Each row of a before or after table is a point. One or more steps were done to the points. Then noise was added and the rows were shuffled. The steps act on how far a point lies along the listed directions, d1 being the first. What was done? A step turns or swaps two directions, mirrors them in a line or flattens them onto one, adds a multiple of one to another, or multiplies one. Angles are multiples of 10 degrees, from the lower direction toward the higher: turns from -170 to 170, lines from 10 to 170 but not 90. Use the fewest steps. Two steps may share a direction if one is a turn and the other turns, adds or multiplies; they go together, in the order done. Otherwise the lowest direction goes first.

Directions:
(1): [-47   5]
(2): [ -5 -47]
Before:
[[-36  19]
 [ 35 -17]
 [ -7 -22]
 [  3 -17]
 [ 36 -20]
 [-32  38]
 [-12 -10]
 [-60  -2]]
After, 8 rows:
[[-52 -31]
 [  4 -22]
 [ -5 -14]
 [ 39  -2]
 [-46  17]
 [-39  -1]
 [ 38   2]
 [ 11 -12]]
Steps: turn d1 and d2 by 30 degrees

Directions:
(1): [  5 -38 -24  48]
(2): [ 27  -3 -52 -31]
Before, 10 rows:
[[ 12  -3 -22 -35]
 [ -8 -22  25  54]
 [  0  12  -3 -49]
 [ 22   1  11  -6]
 [-30   2  48  54]
 [-29   8  29  35]
 [ 16 -26  18  30]
 [  1  28   6 -45]
 [ -3  -2 -20 -15]
 [-19 -22  31  55]]
After:
[[ 39  12  -6 -35]
 [ -3  51  24 -58]
 [-11 -16 -13  15]
 [ 16  -3  13   2]
 [ 19  31  -2 -53]
 [  0 -38  -8  24]
 [-14  41  15 -36]
 [-22 -30  17  31]
 [  2  33  -4 -56]
 [-20 -13  35  39]]
Steps: mirror d1 and d2 in the line at 50 degrees

Directions:
(1): [ 46 -23  16  24   9  -6   8  23]
(2): [ 11  42  11 -17  29  21   7  24]
(3): [-13   3  -5   3 -16  -7  60  12]
(4): [-24 -16  26 -22  -8 -19 -14  40]
(5): [-17 -32 -24   2  21  39   3  18]
(6): [ 22 -14 -27 -46  13 -22   7  -5]
Before:
[[ -7  -8  -5 -15   4   8  19  18]
 [ -9   3  -3   6   6  12  -1  15]
 [ -1 -12   3  -3   6   5   0   4]
 [ -5 -36 -28  -2  -4  -2   0 -27]
 [-25  15  -3 -18   2  26  -1   4]
 [ -3 -26 -19  -2 -34 -43  21 -26]
 [  3  17 -19  11  10  17  29  -3]
 [-19  11  -3  -6   7  21   1  13]
 [ -1   7 -13 -20  12  12   5  18]
 [-15   7  -3  -9  -2  26   1   0]
 [ 19  23   9 -25 -16 -46  12 -13]
 [ -2  22  10 -12  -6 -15   0   4]]
After (12 x 8):
[[  6  -6 -13   4  14  17  12  13]
 [  3  19   8  13  -4  -3   2   2]
 [-16  10  12  -8 -12 -17  18  25]
 [ 14   9  -3  -9  -8 -13  25 -10]
 [ -1 -39 -40 -21  23  20  18  12]
 [ 30  10  21   9  -2   1  12  14]
 [ 15  18  16  12  -2  -4  10  10]
 [  4   4   4  -4   0  -3   0 -13]
 [ 17   7  22   5 -11   0   6   9]
 [  8 -28   2 -15 -14 -36 -19 -16]
 [ -4 -61 -34  -4 -15 -21   2 -13]
 [ 21  19  -3 -15   2 -13  15   8]]
Steps: turn d1 and d4 by -170 degrees; turn d2 and d3 by 20 degrees; multiply d5 by -1; multiply d6 by 1.3

Directions:
(1): [  9  12 -32  -9 -33 -60  31  22 -17 -55  24]
(2): [ 27  13  37  -9 -60 -20 -57  -8  -1  24  33]
Before (12 x 11):
[[  8  -2  16  -6 -22  -7 -28   4   5  15  12]
 [-10  -5 -12   7  34  18  27   4  10   1 -20]
 [  5   2  28  -4  15  36 -21 -17   9  26 -12]
 [ -4  -3   6  -4  10  11  18  -9   0  -3  -8]
 [ -4  -2 -16   5   5 -23   8  14 -17 -16   5]
 [-15  -3  27  -2  19  32 -22  -8   7  23 -10]
 [-23 -11 -20   9  39  25  33   3  -3  -4 -30]
 [ 10 -14  26   2 -12  38 -39 -11  15  30   5]
 [ 19  22   5  -9 -36 -32 -12   4   4 -12  19]
 [ -3  15   3 -13 -10 -15   0   8   0 -15  -4]
 [-18  -7  -5   7  39  32  21  -9   1   9 -31]
 [ -3  -1  -7   1   4   1   5   6  10  -3  -8]]
After:
[[  9  -1  17  -8 -20  -8 -29   2   5  18  11]
 [ -7  15  -2 -10   0 -12   9   8   2 -20  -9]
 [ -8  -5 -10   8  26  17  19   3   8   6 -16]
 [-10  -7 -22   6  18 -17  21  19 -17 -21  -3]
 [ -5   0  44  -6  -1  24 -44 -12   6  33   3]
 [-21 -10 -14  10  32  21  27   3  -2   0 -26]
 [-11  -4   8   3  23  29   8  -9   1  15 -20]
 [ 15  19  -5  -6 -20 -27   4   7   4 -17  10]
 [ 20 -10  41  -1 -35  31 -59 -14  15  42  17]
 [ -1  -3  -9   0   2   3   5   3  11  -4  -6]
 [ -2  -2   8  -2   5   8  16 -10   1   0  -8]
 [ 15   5  43  -7  -9  26 -42 -18   8  36   1]]
Steps: add -0.7 times d1 to d2
